Rows are points. Each table stands for the endless flat space through its points: a line for two points, a plane for three, and so on. Write the one point that lies in both, or say that there is none.

First:
-13, 19, 0, -21
-27, 9, 4, -3
Second:
2, 2, -8, 16
-16, -4, 4, -8
-12, 36, -8, 0
They share: -20, 14, 2, -12

First (5 x 9):
-24, -50, -33, -24, 20, -3, 5, -32, -19
-70, 0, 5, -26, 54, 3, 7, 36, 39
-27, -19, -59, -55, 61, 22, 10, 18, 45
-21, -47, -16, -37, 20, 38, -5, -15, 8
-31, -61, -14, -46, 24, 25, 10, -9, 9
Second, 4 rows:
-38, -28, -29, -13, 36, 10, 5, 7, -12
-32, -24, -25, -9, 34, -11, 13, 10, -5
-37, -31, -37, -17, 37, 10, 7, 11, -11
-38, -14, 6, 4, 29, 1, -2, -13, -12
They share: -30, -26, -22, -16, 25, 7, -6, -19, -6

First (5 x 14):
15, 31, 17, 35, 30, -36, 4, 34, 28, 35, -17, -22, -4, 14
-23, 0, -5, 3, 24, -33, 20, 24, 9, -17, 9, -32, -48, -29
-35, -4, -11, -10, 15, -38, 18, 21, -1, -14, 10, -22, -49, -31
-46, 23, -14, -13, 44, -5, 15, 20, 1, -45, 48, -31, -3, 14
-27, 35, -6, 4, 53, -3, 9, 25, 16, -28, 37, -30, 8, 24
Second (3 x 14):
-14, 33, 18, 7, 26, -19, 17, 26, 3, -6, 6, -30, 2, 11
-31, -2, -28, 12, 29, -43, 3, 31, 12, -6, 45, -27, -13, 32
-20, 33, 17, 3, 18, -25, 10, 36, 7, 1, 7, -17, 0, 4
They share: -18, 23, 5, 9, 28, -25, 14, 26, 5, -7, 17, -31, -2, 18

First, 2 rows:
19, 15, 27, -43, 21, 12, -3, -26, 18, 13, -4, -14, -1, -31, -29, 1, 14, 35, -19, -13
22, 24, 18, -19, 36, 33, 21, -11, 36, 10, 5, -35, -4, -10, -32, 16, 29, 29, 5, 14
Second (4 x 20):
30, 15, -10, -34, 4, -8, -16, -2, -3, -7, 13, -40, 41, 18, -7, 34, 43, 16, -1, 14
20, 23, 6, -36, 45, 17, -13, -15, 0, 0, 15, -18, -16, -27, -45, 0, 19, 52, -24, 8
53, 32, 26, -19, 33, 34, 0, -28, 30, 3, -19, -63, 13, -7, -18, 23, -1, 64, -16, -1
44, 32, 15, -28, 48, 28, -17, -26, 7, -3, -4, -45, -7, -22, -36, 8, -2, 77, -32, 2
They share: 21, 21, 21, -27, 31, 26, 13, -16, 30, 11, 2, -28, -3, -17, -31, 11, 24, 31, -3, 5

First:
-44, -16, 45, 58, -45, 12, -25, -54, 15, -50, 22, -17, 31, 31, -6, 7, 51, -23, 59, -3, -8, 15, -3, 18
23, -15, 21, 32, -22, -20, 19, -6, 53, -13, 24, 14, 17, 14, -19, -10, 46, -7, 15, 35, -35, 44, 31, 3
23, -40, 8, 19, -18, -50, 18, 17, 35, -21, 27, -24, 41, 46, -40, -82, 1, 1, 14, 26, -10, 57, 18, -36
8, -28, 31, 35, -21, 23, -2, -39, 19, -46, 43, 19, 39, 46, 9, -14, 65, -33, 32, 41, -16, 18, 14, 29
13, -22, 38, 10, -8, -1, -9, 6, 19, -51, 14, -42, 29, 61, -9, -79, -19, -29, 13, 26, -20, 32, -7, -29
72, -9, 36, -1, 19, 48, 16, -1, 33, -34, 31, 41, 11, 41, 31, -19, 42, -55, -20, 80, -55, 18, 26, 29
Second (6 x 24):
13, -19, 30, 57, -12, 21, -1, 4, 14, 2, 12, -25, 41, 47, -20, -20, 16, -14, 31, -17, -18, 29, -12, -4
-1, -3, 34, 58, -29, 13, 12, -3, 31, -15, 14, -2, 15, 41, -4, -42, 8, -2, 32, 22, -17, 45, 12, 3
13, -9, 27, 55, -19, 13, -19, -13, 27, -19, 9, -28, 5, 38, -37, -40, 8, -8, 33, 16, -17, 42, 21, -8
3, -50, 23, 40, 20, -20, 4, 16, 6, -24, 54, -19, 40, 18, -13, -26, -5, -36, -1, -22, 15, 30, -15, 12
41, -11, 51, 53, -12, 3, -40, 22, 29, -36, 28, -38, 4, 33, -59, -54, 28, -25, 14, -30, 30, 55, 35, 34
11, -54, -17, 3, 35, -58, -35, -33, -11, -65, 32, -48, -12, -6, -59, -34, -29, -66, -10, 31, -4, 18, 23, -31
They share: no point

First:
9, 46, 48, -29, 12, 47, 10, 10, 12, -31, -68, 6, -45, 39, -1, 31, 20, 24, 17, -3, 25, -2, 3, -33
3, -31, 37, 25, 32, -9, -42, 27, 18, -48, -22, -23, -21, 7, 19, 30, 34, 15, 19, 19, 9, -9, -19, -34
15, 1, 65, 5, 20, 11, -34, 39, 14, -28, -50, 9, -49, 43, 15, 66, 54, 43, -1, 35, 9, 7, 1, -14
3, 10, 67, -9, 13, 20, -27, 44, 1, -43, -68, 3, -41, 53, 1, 68, 49, 41, 17, 13, 14, -11, 5, -25
Second, 6 rows:
15, 6, 40, 35, -5, -37, -36, 39, 55, -34, 30, -25, -37, 38, 39, -34, -12, -20, 38, 19, 2, 3, -60, -5
33, -19, 21, 19, 77, 36, 13, -19, -3, -36, -100, -26, -32, -46, -8, 38, 39, 65, -37, 45, 37, -12, -7, -60
8, 18, 52, 5, 6, 9, -33, 19, 10, -34, 3, -25, 5, 14, 32, -5, 16, 7, 39, -3, 17, 13, -47, -48
48, -66, -5, -16, 37, 31, -2, -20, 29, -68, -53, -1, -43, -1, -21, 42, 27, 35, 10, 52, 0, -10, -38, -35
3, 45, 70, 23, 5, -5, -38, 32, 10, -20, 12, -34, 12, 15, 50, -26, 6, 1, 34, -7, 24, 13, -49, -45
25, -8, 11, 15, 27, 28, 7, 10, -16, -46, -50, -39, -19, -17, -5, 10, 17, 54, 11, 11, 47, -2, -44, -56
They share: no point

First:
9, 3, 10, -20, 9, 36, -10, -30, -29, -22, -29, -18, 17, -12, 9, -22, 11, -28, 36, 2, 16, 24, 33, -2
33, 9, 22, -19, -15, 26, -29, -28, -27, -24, -34, 9, 30, -15, -18, -28, 30, 1, 43, 28, 34, 19, 18, -25
17, 30, 4, -18, 11, 61, -23, -26, -40, -26, -39, -14, 23, -38, 0, -34, 29, -10, 55, -6, 17, 14, 33, -18
15, -19, 24, -6, -13, 0, -6, -32, -19, -18, -27, 6, 7, 8, -7, -14, 1, -26, 16, 40, 22, 26, 25, 0
Second:
40, -18, 39, 14, 25, 2, -53, -15, -66, -16, -5, 22, 1, -14, 0, 4, -23, -9, 15, 8, 5, 74, 20, -23
11, -20, 27, -63, -33, 20, 38, -62, 17, -32, -39, -23, 42, 7, 7, -20, 17, -38, 34, 16, 61, -8, 36, 15
14, 33, 10, -18, 11, 10, -14, -41, -22, -8, -30, -20, 17, 10, 27, -10, 2, -34, 4, 0, 14, 35, 42, 27
-9, -15, -3, -36, -33, 13, 8, -30, 17, -18, -37, -25, 29, 35, -10, -41, 44, -35, 35, 56, 29, -4, 17, 5
They share: 17, -15, 22, -21, -7, 10, -11, -32, -19, -20, -24, -5, 20, 7, 0, -16, 8, -25, 25, 24, 26, 29, 24, -3

First (2 x 24):
-15, 17, 10, 37, 35, 20, 37, -41, -7, 14, 15, 0, -19, 11, -8, -18, -41, -15, -24, -9, 22, -2, 16, -9
-13, 11, 16, 45, 43, 23, 44, -46, -16, 13, 16, -7, -28, 10, -5, -20, -49, -8, -21, -13, 23, -4, 22, -9
Second:
-11, 49, -11, 49, -22, -43, 0, -25, 31, 22, 43, 29, 5, 24, -61, -18, -12, -11, 8, 5, 22, 46, -21, -6
-5, 16, 31, 21, 16, 0, 14, -21, 27, 22, 29, 11, -18, 6, -32, -15, 5, -54, 20, -34, 33, 7, -12, 27
-22, 27, -15, 29, 11, 3, 21, -28, 7, 19, 12, 21, 2, 16, -25, -17, -25, -24, -24, 6, 10, 6, 4, -4
-25, 45, -31, 45, -6, 7, 36, -35, 5, 18, 13, -3, 21, 50, -13, -26, -50, -17, -72, 31, 4, -2, 23, -48
They share: no point

First (3 x 24):
-26, 5, -2, 10, 51, -41, 6, 27, 8, 2, -26, -7, 17, 38, 3, 43, 3, 6, -5, 13, 13, -27, -31, -18
-18, 23, -8, -1, 57, -4, -14, 12, 3, 4, -15, 15, -9, 31, 46, 8, 3, 7, -8, 25, 32, -20, -30, -36
-30, 23, 1, 2, 84, -28, 7, 39, 6, 19, -18, 0, 12, 55, 22, 29, 3, 19, 1, 16, 26, -26, -27, -45
Second, 2 rows:
-24, -4, -19, -8, 33, -53, 9, 38, 2, 0, -16, 10, 29, 10, -8, 4, -17, 22, 9, 43, 15, -36, -26, 0
-4, 11, -9, 27, 43, -18, -31, -2, 2, -20, -31, 0, -6, 35, 32, 34, 8, -23, -16, 8, 20, -26, -36, -20
They share: no point

First (4 x 24):
-20, 26, 17, 19, 4, -33, 30, -13, 21, -22, -35, 3, -24, 15, 14, 11, -27, -8, -24, 1, -22, -45, -20, 31
-6, 24, 24, 14, 27, -19, 41, 16, 12, -34, -36, 13, -21, -9, 7, -10, -3, 4, -10, 19, -24, -44, 2, 24
-22, 12, 36, 24, -15, -35, 27, -30, 8, -26, -22, 23, -23, -3, 35, 14, -19, -34, -36, 17, -36, -18, -26, 2
-56, 10, 46, 22, -10, -51, 29, -19, 35, -17, -41, 27, -35, 21, 28, 53, -52, -46, -40, 11, -14, -8, -16, 25
Second:
-13, 20, 32, 19, -4, -29, 28, -25, 15, -31, -34, 17, -21, 6, 26, 19, -27, -30, -29, 12, -29, -33, -18, 17
-41, 4, 28, 31, -16, -45, 32, -13, -1, -11, -2, 21, -29, -18, 34, -13, 5, -10, -37, 20, -41, -5, -34, -11
They share: -20, 16, 31, 22, -7, -33, 29, -22, 11, -26, -26, 18, -23, 0, 28, 11, -19, -25, -31, 14, -32, -26, -22, 10

First (3 x 24):
9, -24, -34, -10, 13, 15, -38, 9, 29, -25, 0, 44, -17, -7, 3, -4, -7, 28, 24, 31, -1, 29, -31, -11
19, -20, 2, -12, 31, 35, -20, 23, 9, -39, 22, 4, -35, -59, 47, -4, 19, 36, 30, -5, -5, 41, 17, 13
19, -31, -27, 11, 19, 15, -32, 2, -1, -38, 9, 19, -28, -26, 16, 1, 5, 19, 11, 14, 6, 58, -15, -3
Second (4 x 24):
30, -4, -12, -28, 32, 14, -44, 12, 14, -18, 20, 19, -17, -33, 26, -14, 6, 22, 40, 18, -15, 17, -14, -15
14, -9, -17, -6, 16, 30, -29, 3, 19, -22, 9, 31, -29, -18, 11, 5, 7, 36, 21, 21, 3, 36, -11, -8
29, -24, -25, -38, 24, 15, -33, 32, 27, -34, 11, 18, 5, -36, 36, -8, -25, 36, 48, 23, -27, 23, -30, -1
31, 10, -11, -8, 18, 33, -29, -8, 5, -14, 17, 18, -25, -18, 12, 14, 5, 38, 22, 23, -1, 41, -12, -17
They share: 11, -21, -21, -15, 19, 23, -32, 16, 27, -28, 7, 33, -22, -24, 18, -5, 1, 33, 29, 20, -4, 28, -15, -3

First, 3 rows:
22, -33, -5, 15, 2, -7, -13, -17, -9, 23, -13, -6, -41, -12, -3, -22, -33, -16, -36, 13, -3, 16, 9, 3
26, -45, 12, -10, 31, -25, 6, -35, -27, 16, 5, 7, -22, 3, -4, -14, -54, -25, -66, 38, -33, 4, 31, -6
45, 2, 18, 24, -23, 26, 28, -10, -2, 38, 32, -32, 0, -33, 27, 11, -27, 7, -20, 30, 26, 12, -1, -13
Second:
33, -13, -2, 20, -4, -9, -3, -3, 7, 20, -10, -8, -12, -29, 19, -1, -50, -3, -32, 13, 22, -5, 22, -16
57, -7, 25, 4, -16, 15, 7, 7, -5, 43, -13, -21, -15, -16, -6, 6, -14, 28, -21, 8, 29, 23, -13, -13
41, -15, 21, 20, -32, 47, 15, -17, -21, 55, 23, -41, -43, -12, -10, -14, 18, 8, -9, 20, 9, 55, -41, 15
They share: 32, -15, 3, 23, -14, 11, 3, -11, -3, 31, 5, -20, -25, -24, 11, -8, -27, -4, -24, 17, 15, 16, 1, -3

First, 5 rows:
48, -37, 17, -8, -13, 1, 16, 9, 20, -4, 6, -25, 1, 20, -35, 5, 34, 13, 16, 18, -36, -22, -19, 15
46, -5, 13, -12, 15, -9, 31, 5, 2, -20, 38, -36, 16, 1, -34, 22, 1, 58, 12, 29, -31, -36, 2, 29
52, -50, 7, 27, -30, -15, 4, -7, 62, -17, 5, 6, 19, 34, -37, -2, 46, 4, 6, 17, -19, -15, -49, 35
20, -4, 33, 3, -19, 46, 6, 6, -5, 8, 40, -2, -29, 17, -1, 47, -13, 0, 43, 41, -62, -2, -11, 2
16, -18, -17, -33, -2, -3, 28, -3, -14, -17, 5, -42, 23, -22, -49, -14, 22, 16, 18, 9, -19, -31, 3, 27
Second (3 x 24):
21, -35, 6, -8, -14, 8, 15, 10, 6, -18, 1, -26, 10, 2, -46, 7, 24, 1, 28, 5, -32, -24, -14, 26
17, -40, 15, -12, -15, 6, 10, 12, -1, -19, 7, -20, 22, -2, -44, 11, 20, 11, 33, 5, -29, -33, -28, 35
30, -23, -8, -2, -14, 12, 22, 2, 18, -11, -3, -31, -11, 10, -42, 0, 29, -13, 18, 12, -37, -7, 6, 9
They share: 27, -26, 5, -8, -17, 10, 14, 0, 9, -7, 11, -18, 4, 6, -32, 5, 22, 3, 23, 19, -33, -17, -16, 19

First (7 x 24):
68, -11, -2, -1, -50, 39, 7, 18, 41, -17, 20, 9, 55, -26, 3, 3, 16, -3, 21, 23, -18, -11, 15, 41
17, -24, -9, 8, -57, 67, -5, 10, 49, -46, 8, 2, 10, -52, 14, -8, 26, -53, 44, 6, -57, -16, -16, 48
35, -15, 5, -66, -55, 13, -18, 31, 10, -30, -43, 26, -8, -70, 5, 30, 30, -19, -8, 0, -9, -6, -1, 65
-13, -15, 28, -29, -35, 47, -4, -7, 5, -17, -28, 17, -5, -31, 25, 7, 9, -28, 42, 32, -32, -42, -46, 16
45, 9, 30, -19, -41, 23, 42, 7, 51, -19, -30, 51, 21, -39, 49, 37, 1, -20, 4, 10, -14, -8, 14, 72
14, -14, 34, -5, -30, 38, 37, -11, 34, -30, -25, 58, -12, -14, 27, 40, 27, -17, 3, 36, -33, -42, -3, 54
69, 0, 20, 17, -31, 44, 44, 0, 54, -16, 9, 34, 56, -9, 39, 30, 0, -4, 24, 25, -31, -21, 32, 45
Second, 3 rows:
29, -10, 24, -24, -42, 35, 15, -1, 13, -3, -32, 23, 28, -12, 17, 26, 12, -11, 29, 44, -20, -26, -17, 27
19, -9, 32, -19, -37, 42, 17, -9, 13, -8, -32, 8, 20, -11, 20, 34, 12, -14, 18, 45, -3, -31, -23, 42
24, -6, 35, -53, -1, 28, -19, 9, -8, -30, -4, 19, -4, -57, 43, 30, -9, 12, 6, -8, -8, -53, 8, 24
They share: 29, -9, 26, -33, -31, 32, 5, 3, 7, -10, -24, 24, 20, -25, 24, 26, 6, -4, 24, 29, -19, -33, -9, 24

First:
12, -8, -11, -7, 31, 23, -16, -17, -29, -4, 1, 38, 14, -52, 22, 11, -5, 24, 22, 6, -34, 6, 5, -36
8, -15, -12, -12, 30, 22, -17, -23, -20, -7, 0, 31, 9, -46, 19, 4, 3, 19, 27, 5, -33, -1, 1, -27
0, 21, 12, 12, 6, 42, -17, -7, 16, 25, -8, 3, 37, -26, 11, -16, 15, 19, -1, 13, -1, -29, 9, -47
Second, 6 rows:
1, -10, -25, 17, 32, 36, 8, -41, -29, -4, -10, 7, 28, -3, 23, -33, 19, 0, 34, 28, -31, -4, 41, 2
9, -45, -31, -49, 24, 13, 6, 22, 36, 4, 36, 29, -40, -11, 13, -52, -43, -15, 8, 11, 16, -18, -56, -65
-31, 15, 15, 8, -18, 24, -15, -46, -20, -57, -26, 3, 47, 8, 18, -41, 57, 26, 28, 20, -37, -34, 43, 26
-9, -7, 4, 26, 25, 32, 5, -43, -44, -17, -16, -1, 36, -19, -11, -37, 28, 39, 44, 58, -15, -12, 33, 14
5, -20, -20, -44, 12, 33, -29, -12, 54, 3, 13, 9, -13, -19, 28, -23, 10, -9, -3, -25, -13, -32, -46, -46
-33, 1, 1, -4, -23, -3, -30, -29, 7, -49, -8, 1, 26, 4, 0, -32, 43, 3, -1, -11, -15, -62, -7, 3
They share: no point

First:
-16, 23, -4, 11, -39, -49, -2, 22, -29, -53, -16, 29, -30, 8, 26, 36, 25, 24, 12, -21, -19, 1, -71, -43
40, 44, -28, 30, 1, -25, -4, 12, -22, -11, -34, -6, -57, 59, 6, 29, -35, 25, 35, 0, 29, 9, -32, -32
29, 34, -24, 29, -1, -22, -10, 8, -18, -12, -27, 1, -52, 52, 4, 30, -22, 21, 39, -3, 28, 15, -34, -26
-12, 9, -4, 13, -15, -29, -14, 10, -31, -29, -16, 19, -40, 18, 10, 42, 21, 2, 42, -31, 1, 17, -65, -21
Second (5 x 24):
5, 20, -2, 26, -8, -16, -13, -2, 4, -38, -8, 34, -42, 46, -6, 15, 16, 11, 38, -13, 21, 34, -31, -20
-14, -9, -48, 3, -26, -45, -38, 11, 12, -31, 31, 40, -3, 21, 10, 9, 32, 62, 38, 7, 35, 69, 12, -32
-14, 12, -39, 21, -38, -33, -26, -34, 30, -28, 10, 19, -51, 18, 7, 33, 38, 23, 26, -14, 23, 69, 6, -32
-22, -23, -35, 14, -30, -36, -59, 47, 19, -32, 39, 30, 31, 19, 16, -9, 38, 77, 49, 17, 41, 46, -4, -30
-9, 6, 17, 43, -16, -15, -28, 6, 17, -31, -4, 20, -38, 36, 0, 19, 22, 12, 33, 7, 5, -1, -63, -2
They share: no point

First (4 x 24):
-9, 1, -8, 23, 38, -36, -7, 13, 1, 4, -27, -12, 8, 29, 14, 37, -3, -5, 0, -9, 16, 7, -12, 37
-11, 37, 24, -5, 22, 0, -23, 11, 17, -20, -3, -24, 30, 51, 2, 25, 23, -31, 8, 13, -4, 23, 6, 45
-20, 10, -59, 28, 3, -16, 37, -28, -8, -25, -14, -46, 64, -1, 7, -21, -22, -24, 32, 5, -13, -28, -79, 36
-37, 1, 14, -9, -3, 21, -51, 30, 3, -56, 36, 3, 25, 7, 20, 25, 37, -30, 4, 8, -39, 6, 27, -4
Second (6 x 24):
3, 36, -5, 4, 6, -35, 18, -28, 1, -39, -20, -60, 13, 60, 14, 22, 0, 8, 11, 40, -18, 51, 16, 34
-27, -1, -4, 0, 21, 5, -16, 4, -12, -14, -15, -41, 16, 17, 8, 0, 26, -34, 2, -8, -20, -14, -40, 42
-37, -18, -1, 8, 18, 14, -17, 17, -10, 1, -14, -36, 6, -1, 15, -15, 31, -45, -11, -14, -22, -40, -70, 43
-20, -16, 6, 36, -1, -14, 20, 13, 12, 10, -9, -27, -9, 4, 33, -19, 16, -30, -17, 24, -16, -23, -67, 30
-32, 11, -30, -13, 22, 41, -47, 29, -18, -25, 1, -31, 56, 16, -31, 34, 10, -43, 16, -46, -1, -22, -10, 24
-6, 4, 21, 4, 50, -20, -15, -14, -16, -15, -9, 1, 42, 19, -2, 13, 52, -56, 44, -9, -4, 9, -15, 38
They share: no point

First, 5 rows:
25, -10, -19, 28, 3, 11, -6, 23, -15, -30, -11, 31, 8, -23, -41, -18, -20, -67, 33, -8, -12, 30, -52, -47
-12, 25, 11, 30, 16, 3, -23, 4, -23, 29, -40, 33, -36, 5, 27, -5, -22, -7, 50, 6, -28, 3, -61, -33
-2, 42, 24, 51, 10, 5, -16, 20, -17, 37, -28, 41, -47, 26, 18, 16, -5, -14, 48, 21, -24, 3, -42, -16
10, 14, 28, 42, 8, 11, 11, 39, -30, 34, -13, 27, -25, 7, -25, -7, -3, -18, 35, 7, -9, 13, -16, -34
44, -17, 35, -3, -12, 45, 28, 15, -10, 24, 3, 5, -22, 0, -40, -36, -38, -29, 5, 14, 23, 11, -25, -39
Second:
5, 17, 8, 60, -12, -7, 34, 41, -2, 25, 14, -1, -1, 1, -51, -29, 1, -7, 22, -8, -27, -33, -37, -32
31, 5, 8, 30, -22, 27, 6, 21, 2, 31, -4, 19, -13, 31, -41, 9, -29, -11, 52, 8, 7, 7, -25, -10
36, 15, 38, 5, 8, 47, -19, 11, -38, 16, -24, 39, -48, 6, -16, -16, -4, -46, 12, 13, 27, 32, -10, -50
33, 0, -6, 20, -31, 25, -7, 24, -27, 49, -21, 23, -12, 16, -51, 7, -14, -17, 54, -15, 15, 12, -25, -26
They share: no point

First:
-22, -4, 21, 14, -24, -30, -31, 31, 10, -3, 7, 13, -12, -34, -3, -3, 24, 17, -37, -31, -9, 4, 14, -4
-20, -11, 23, 13, -31, -28, -25, 25, 14, -1, 8, 15, -15, -40, -8, -11, 27, 21, -45, -23, -3, 4, 7, 3
-42, 7, 9, 31, -15, -50, -57, 59, 14, 5, -8, 21, -7, -12, 14, 35, 21, 5, -11, -69, -29, 16, 21, -31
Second (2 x 24):
-32, 1, 22, -8, 9, -39, -32, 16, -10, -6, 21, 13, -31, -7, 11, 18, 31, 16, -26, -17, -38, -19, 26, -15
-4, 5, 26, 20, -27, -19, -28, 28, -6, -6, 5, 9, -3, -39, -5, -6, 15, 4, -34, -29, -10, -3, 30, -11
They share: no point

First (5 x 24):
26, -48, 1, -6, -3, 44, 6, -2, -6, 7, 18, -14, 28, 29, -11, 19, -19, -21, 19, -1, 14, -13, -3, -12
18, -4, 5, -25, 10, 4, 9, 26, -17, 28, -23, -42, 61, 37, 31, -14, -19, -14, -2, 2, -13, -24, -25, 19
36, 20, 5, -34, 19, 4, 0, 2, -2, 13, -44, -54, 82, 55, 55, 13, -13, -11, -17, -19, -22, -15, -49, 16
29, -55, 9, 14, -12, 67, 0, -19, -7, 7, 41, -7, 13, 36, -16, 35, -5, -21, 26, 7, 24, 6, 7, -34
15, -56, 1, 5, -15, 52, 4, 6, -19, 15, 30, -8, 12, 22, -22, 17, -18, -23, 22, 7, 15, -11, 12, -19
Second:
73, -4, -8, -17, 3, 66, -3, 4, -31, 12, 3, -34, 10, -8, 33, 56, -29, -66, -16, 19, 16, -3, -6, -19
22, -10, -18, -71, -21, 10, -2, 37, -63, 54, -25, -40, -15, 52, -33, -24, -72, -49, -18, -30, 13, -57, -10, 28
25, -50, -31, 39, 17, 52, 31, -11, -55, 3, -17, -37, 54, -33, -9, 46, -5, -19, 2, -46, 6, 1, 16, 6
21, -16, -16, -61, -2, 26, 19, 17, -38, 39, -24, -22, 16, 34, -26, -17, -58, -46, 4, 7, 1, -30, -17, 32
-15, -26, 11, -26, -65, 6, -46, 64, -51, 28, -10, -50, -7, 38, 8, 25, -45, -15, -49, -56, -41, -67, -5, -16
35, 14, -20, -51, -22, 12, -33, 29, -58, 29, -30, -42, -12, 54, -12, 23, -60, -26, -24, -43, 7, -52, 3, -28
-25, -10, -7, -51, -70, 8, -61, 74, -2, 14, -2, -9, 4, 63, 6, 19, -50, -25, -28, -18, -41, -64, -11, -21
They share: 6, -26, -15, -17, -18, 30, -5, 24, -31, 14, -15, -24, 29, 17, -5, 24, -33, -24, -8, -20, -17, -28, -3, -1
